Each row of a before or after table is a point. The points were changed in one or more steps. Then noise was added and the rows were shuffled. The steps act on how far a point lies along the listed directions, d1 being the first. Name the steps. A step turns or swaps two directions, mirrors them in a line or flattens them onto one, adds a multiple of one to another, or multiplies one. Angles are multiples of 10 degrees, from the lower direction toward the higher: turns from -170 to 170, lines from 10 to 170 but not 90. Use the fewest steps. Two steps may share a direction if one is a turn and the other turns, adds or multiplies; they go together, in the order done. Otherwise the lowest direction goes first.
In the rows, zero is written as 128.

Directions:
(1): [164 168 108]
(2): [159  87 101]
(3): [ 95 134  81]
Before (11 x 3)
[[127  73 157]
 [131 135 128]
 [114 106 121]
 [ 91 127 134]
 [107 106 148]
 [163 127 107]
 [148 142  84]
 [113 133 117]
 [173 131  98]
 [150 171  97]
 [ 99 114 115]]
After (11 x 3)
[[ 78 144 172]
 [109 135 119]
 [ 95 129 137]
 [185  94  87]
 [135 128 121]
 [194 114  57]
 [205  87  69]
 [ 70 153 154]
 [ 81 139 131]
 [ 90 124 192]
 [177 100  58]]
Steps: add 1.5 times d1 to d2

Directions:
(1): [ 83 111 181  96 115 111]
(2): [126 132 119  80 191 143]
(3): [ 82  96 102 141 122 180]
(4): [ 95 112  94 146 151  71]
(5): [ 90 199 125 136 127 134]
Before (11 x 6)
[[ 86  93 102 123 136 125]
 [ 72 149 111 137  93 104]
 [134  64 146 138 137 182]
 [128  72 117 125 151 129]
 [190 130 150 136  91  77]
 [192 185 119 142 117 140]
 [134 104 135  93 168 154]
 [242 129 103 164 103 150]
 [ 85 120 102 149 125 150]
 [ 66 122  75 124 152 129]
 [ 63 121 110 132 137 125]]
After (11 x 6)
[[132 162 130  97 167 133]
 [150 152 152  83 135 137]
 [120 124  60 182 120 122]
 [176 110 160 107 135 137]
 [ 86 168 123  90 129 155]
 [153 196 146  86 133 132]
 [168  70  42 179 139 150]
 [126 172 160  88 141 133]
 [164 119 156 127 124  84]
 [168  85 150 115 180 106]
 [108  72 103 155  88 168]]
Steps: turn d2 and d3 by -120 degrees; mirror d4 and d5 in the line at 80 degrees

Directions:
(1): [109 223 131 137 149 121 136 126 106 168 121]
(2): [144 132 108 121  93 190 122 124 110 162 198]
(3): [141 143 139 151 124 209 114 130 130 104  67]
(4): [ 44 132  88  96 112 143 138 119 113  89 126]
(5): [171 154  77  90 120 110  80 171 112 101 118]
Before (13 x 11)
[[189 132 155 167 125 185 103 156 141 151  81]
 [ 77 157 108 117 120 191 129 125 112  79  60]
 [118  53 120 113 108 111 143 129 148 137 162]
 [165 104 138 142 108 151 112 129 127 144 155]
 [148  98 156 159 119 185 130 120 107 149 132]
 [ 80 115 138 126 118 139 175 107 113 143 185]
 [113 108 188 171 132 160 163 123 145 119  69]
 [168  90 148 149  82 248 139 116 144 131 143]
 [104 105 136 123 129 127 145 122 115 131 123]
 [ 88   7 119 114 119  69 131 117 171  66 130]
 [123 145 132 148 130 160 130 105 119 156 177]
 [158  83 132 123 138 109 124 133 158  89 114]
 [110 103 103 108 117 125 134 132 142 130 168]]
After (13 x 11)
[[124 108 146 135 131 144 141 124 117 132 107]
 [109 126 155 152 117 205 161 112 118 131 134]
 [124 113 112 127 115 181 124 133 145 115 125]
 [120 101 115 118 103 126 121 123 119 135 178]
 [127  91 191 157 141  75 173 123 147 155 131]
 [181  68 147 129  94 133 155 117 147 177 227]
 [139 108 123 117 128  49 130 151 133 180 187]
 [131  86 144 138 120 121 141 117 105 165 182]
 [113 145 128 145 127 164 131 104 117 152 175]
 [116  21 138 145 118 155 114 121 175  46  64]
 [104  65 118 120 101 174 136 127 146 108 117]
 [221 142 174 160 151 117 119 141 138 162  97]
 [134  81 121 111 135 101 129 129 154  82 124]]
Steps: turn d3 and d4 by -120 degrees

Directions:
(1): [103  88  85 134 178 148 118 155 153  83 118 156 180 164]
(2): [110 132 156 162 117 143 152 175 114 137  73 202 112  98]
(3): [148 196  74 137 119 109 149 122 173 118 100 144  91 173]
Before (11 x 14)
[[117 115 129  74 139 122 114 105 141 108 165  81 127 125]
 [101  51  98 133 195 140 101 168 149  84 147 113 208 145]
 [118 138 133 117 139 146 152  92 135 119 122 121 133 135]
 [ 86  89  79 140 181 152 123 165 127  89 110 156 197 158]
 [152 150  57 122 117 115 142 102 177 123 149 111 108 182]
 [127  80 154 122 116 132 129 113  95 145 144 104 130 104]
 [189 208  99 120  77  91 137  79 155 144 120  81  56 165]
 [127  93 129 129 157 131 104 122 116 113 151  84 153 113]
 [193 224  74 108 112  79 170  77 181 164 125  68  46 163]
 [129  84 179 132 124 140 142 133  89 137 108 137 127  98]
 [135 118  83 118 147 107 101 107 152 109 153  98 173 203]]
After (11 x 14)
[[109  24 119 114 180 161  84 135 120  81 151 103 210 150]
 [116 134 135 118 144 149 150  93 133 116 124 122 139 134]
 [145 123 176 134 102 125 152 121  97 151 103 132  94 101]
 [139 114 152 123  99 122 138 102 102 155 139 101 102 107]
 [154 157 124 131 122 107 122 102 127 135 140  77  99 118]
 [125  83  64 120 154 139 123 122 163 100 159 118 162 176]
 [139 215  67 144 111 108 159 125 150 131  87 142  89 170]
 [125 132 127  75 129 116 119 100 146 115 161  78 113 128]
 [172 217  81 138 104  78 148 118 181 139 117  94  69 157]
 [148 147  78 118 131  94 111  97 157 120 148  94 147 208]
 [103  14  97  99 227 157 106 142 143  93 159  93 221 144]]
Steps: swap d1 and d3

Directions:
(1): [ 83 119 161 167 196 128  98 158 181 122 167 167  89 110 118 101 100 102
 134  97]
(2): [ 89 138 125 203  85 141 139 130  79 173 132 141 114  71 109  97 139 158
 167 155]
Before (12 x 20)
[[142 104 112 138 117 138 128 109 114 148 131 139 126 112 128 125 133 138
  152 130]
 [ 83 122 160 173 170 128 109 165 140 131 178 173  88  86  99 118 120 104
  136 128]
 [163 153  88  94  33 105 158  84  32 154  75  79 172 140 145 156 181 167
  113 180]
 [108 120 137 143 194 129 111 163 172 110 141 161  77 115 118 120 103 104
  129 102]
 [101 123 149 177 155 114 113 135 149 158 156 171  92  82 115 103 103 122
  138 120]
 [155 141 129 118  99 130 141 136  99 138  96 124 143 125 126 149 122 144
  121 148]
 [108 122 119 172 135 140 156 134 111 135 137 151  96  95 126 105 113 126
  162 120]
 [ 57  99 141 188 189 132  86 172 168 138 171 142  77  87  98  96 107 144
  135 113]
 [203 113 100   7 151 109 157 104 131  89  85  95 159 188 141 178 131 129
   96  97]
 [ 68 106 141 177 169 133 109 153 142 126 154 159 102  98 112 104 122 106
  125 106]
 [168 144 117  51 144 121 135 128 139  88 116 114 133 173 158 174 120 110
   93 119]
 [123 131 118 123  96 141 132 116  97 132 115 128 135 137 118 134 147 150
  143 128]]
After (12 x 20)
[[ 87 132 142 189 114 135 133 150  89 159 161 157 101  66  93 114 141 134
  152 158]
 [133 139 141  82 188 121 112 150 172  85 144 143 101 158 148 151 100  95
  100  99]
 [164 136 134  96 121 124 135 136 120 124  96 122 144 142 132 156 117 130
  110 137]
 [109 130 132 185 106 118 130 119 104 178 139 157 104  70 115 108 121 146
  149 143]
 [155 103 106 122 114 136 130 104 114 143 126 131 136 124 132 133 134 138
  147 131]
 [162 102 136  38 227 106 124 137 194  77 128 134 121 176 135 153  98  95
   98  59]
 [ 71 118 126 194 118 139 127 140  93 151 139 148 113  78 110 101 141 130
  142 131]
 [134 130 120  98 108 137 131 118 107 119 113 121 141 156 123 143 143 143
  130 122]
 [ 61 111 117 212 119 141 113 157 107 170 149 126  92  64  95  95 133 178
  155 149]
 [ 90 129 130 184 159 136 122 161 133 140 136 162  74  83 107 103 113 127
  153 123]
 [128 125 105 157 104 139 170 120  86 140 122 135 111 100 130 114 127 138
  161 133]
 [193 139 101  22 100  88 136  90 101 105  82  75 175 198 163 183 160 125
   71 140]]
Steps: turn d1 and d2 by 50 degrees

Directions:
(1): [118 145 121 114 141 126 146 119  81 123 141  81  86 183  57 112 149 152
  90 105 173 126 124 107  99 209 115 153  88 117  84 146 166  71 176 126
 107 145  95 143 147  79 106  63 161 142 120  94]
(2): [173 152 166 177 125 109 107 157 101  78 118 136  75  99 137 171 184 127
 142 193 126 157 167 166 136 189 103 150 113 137 198 163 125 107 112 105
 123 141 152 116 155 154 111 169 125 181 104  63]
(3): [ 98 120 120 156 127 130  87 183 145 149 121  74 138 112  98 117  97 177
 151 126 133 162 169  89 181 115  62  85 138 119 123  75 173 123 130  89
 179 180  96 101  99 180  90 110 136 194 146 143]
(4): [194 155 150 164 169 145 153 173 109 172 113 135 180 118 119 133 113  90
  94 107 145 127 182  74  87 175 125 175 139 124 148  88 116 159 104 111
  86 123  61 178 104 162 108 130  70  90 154 125]
(5): [149 154 146 147 118 169 163 106 110 137  98 111 136 146  88 103 117 134
 154 152  58 215 101 144  64  94 129 127 106 162 149 137 189 143  78  63
  96 153 133 115 170  94 113 133 157 112 142 192]
Before (13 x 48)
[[128 121 118 117 140 122 134 129 168 147 135 163 166 135 181 134 117  95
  121  92 147  83 125 121 133  76 159 123 151 117 128  97  78 172 131 171
  135  89 125 135 101 135 145 146  88  77 133 123]
 [ 86 115 115 146 113 174 144 114 133 124  97  72 125 146  62 103  90 191
  183 121  78 204 117  97 105  82  99  87 110 158 116 114 200 135  78  70
  132 195  96 106 150 118  81 107 175 147 162 204]
 [174 125 147 128 122 104 105 134 127 110 139 191 124  88 190 179 152  91
  142 158 156  75 160 173 158 137 148 178 145 147 181 132  43 143 115 151
  130  97 133 128 125 157 158 179  95 123 113  81]
 [152 126 135 128 134 114 113 117 142 126 137 178 151 102 186 154 138  77
  137 135 111  76 133 144 161 106 153 136 151 131 153 124  78 166 129 162
  117  91 146 135 118 144 131 167  99  90 121  93]
 [186 156 139 146 140 153 148 161 149 148 119 154 174 100 161 150 109  75
   99 115 106 130 132 103  89 124 164 167 146 136 158 104  89 171  89 143
   79  80 106 158  87 180 142 150  61  69 137 134]
 [138 122 122 106 110 135 129 121 142 134 123 146 154 116 146 127 111 126
  157 125  93 128  88 143 121  63 130  99 150 140 128 119 135 147 114 139
  144 126 159 140 126 111 143 133 127  98 120 164]
 [ 48  91  93 114 129 157 106 132 188 189 131  74 180 119 105  95  51 191
  151  68 112 123 128  56 171  57 120  56 163 109  71  54 148 159 113 116
  170 132 109 105  71 158 119  93 160 138 168 191]
 [ 64 111  89 128 118 169 134 107 151 155 127  63 150 149  69  94  93 179
  149  88 118 164 111 101 141 103 134 111 126 139  79 101 185 124 150 100
  133 172 112 108 116 104 104  55 158 151 164 168]
 [ 93 129 110 124 123 144 108 135 161 144 117  68 172 136 108 110  85 190
  175 123  92 168 126 111 160  59 106  65 133 132 107 105 180 136 119  96
  164 180 131  75 128 154 101 105 155 167 160 188]
 [122  97 139 133  93 132 117 108 161 109 111 175 138  96 163 124 121 113
  167 155  65 152 106 174 118  83 143 106 150 155 154 123  98 164  80 121
  124 109 156 110 136 122 174 182 119  95 120 160]
 [111 113 123 123 126 124 117 123 150 118 122 153 164 128 181 128 128 101
  125 120 130  91 127 130 143 127 174 141 146 119 139 128  83 142 114 131
  138 106 119 141 106 123 146 135 122 123 130 122]
 [151 130 125 150 108 101 141 123 178 138 134 174 151 103 197 168 121 104
  132 138 108 108 131 167 139  76 157 136 164 136 151 114 107 175 110 150
  134 103 137 142 111 150 164 176 107  98 131 123]
 [ 69 108 112 128 131 154  97 158 168 162 118  80 144 103  83  87  60 174
  165 111 108 187 161  89 160  79  65  56 142 134  97  52 188 153 103  67
  178 153  91  93 103 159  92  99 151 172 158 206]]
After (13 x 48)
[[147 119 129 109 118 139 130 111 140 154 127 164 168 115 155 132  99 105
  151 125 118 109 124 147 128  72 152 154 146 157 142 101  88 167  99 124
  127 112 111 124 124 130 154 149 114  90 142 166]
 [ 78 111  92  95 129 124 101 129 174 145 137  86 179 136 135 117  85 177
  152  95 130 106 124 101 182  66 125  69 146 112  79 103 137 133 150 145
  173 152 130  91 105 157 122  97 138 151 154 163]
 [ 81 112 100 139 121 141 115 123 143 123 137  85 118 130  98 129 131 167
  139 110 148 132 135 119 165 150 131 130 126 130 104 124 149 107 164 125
  135 159 128 113 114 123 108  76 142 173 143 105]
 [110 111  91 110 109 128 167  93 203 190 138 159 206 134 177 119  61 112
  126  79  96 101  89 129 121   9 176 112 175 134  86  78 127 199 115 155
  137 101 111 148  92 121 174 135 116  48 160 202]
 [ 85  98 108 128 122 132 122 122 139 100 124 108 105 129 111 138 121 169
  153 113 141 117 136 103 149 129 117 108 124 131 112 131 127 119 121 140
  143 156 106 124 125 138 105 117 145 150 138 126]
 [123 117 113 103 132 146 138  94 156 170 131 156 197 129 157 109  87  89
  140  97  83  95  98 115 135  43 163 112 156 138 109  93 112 187 120 146
  115 100 125 134 110 117 132 136 115  53 148 170]
 [ 54  89  94  98 138 132  88 154 181 163 141 101 148 103 112  96  61 159
  139  84 150 118 161  81 187  90  86  61 156 113  70  50 140 149 137 122
  188 123  90 110  77 163 114  92 131 156 150 176]
 [ 96 110 113 112 124 143 131 109 158 142 116 139 189 144 161 102 100 109
  130 100 111 108 107 115 127  91 177 128 147 125 115 113 106 154 107 117
  137 113 109 138 104 109 144 119 133 103 147 169]
 [104 115 100  97 137 150 155 110 180 186 128 144 205 158 155  95  72 105
  125  59 121 103  95  96 110  21 166 101 155 124  92  71 109 190 122 154
  133  97 106 133  97 113 144 120 101  46 157 192]
 [ 76  69  98  80 100 145 135  79 190 156 127 171 189 124 161  85  68 111
  148  86  78 108  69 136 116  28 172  87 169 141  81  88  89 185 104 156
  131  89 132 124 105  98 196 141 117  40 141 215]
 [158 143 115 116 141 170 165 141 165 184 122 145 212 121 149 119  68  79
   94  74  98 122 104  77  78  79 178 150 154 133 114  78 101 187  93 148
   80  76  89 163  72 161 149 123  68  35 156 187]
 [113 107  99  76 114 140 138 105 159 159 131 147 182 130 147 108  83 125
  146  87 104 100  68 123 122  35 148  91 161 131  88 102 126 156 129 161
  148 114 146 149 107  99 157 111 125  70 131 190]
 [ 30  77  77  91 133 152 108 122 201 202 143  81 195 127 116  87  37 185
  138  40 128  89 117  42 179  45 135  53 172  97  41  44 129 163 130 144
  177 116 103 116  53 154 131  80 152 118 171 196]]
Steps: add 1.5 times d1 to d2; flatten d3 and d5 onto the line at 160 degrees
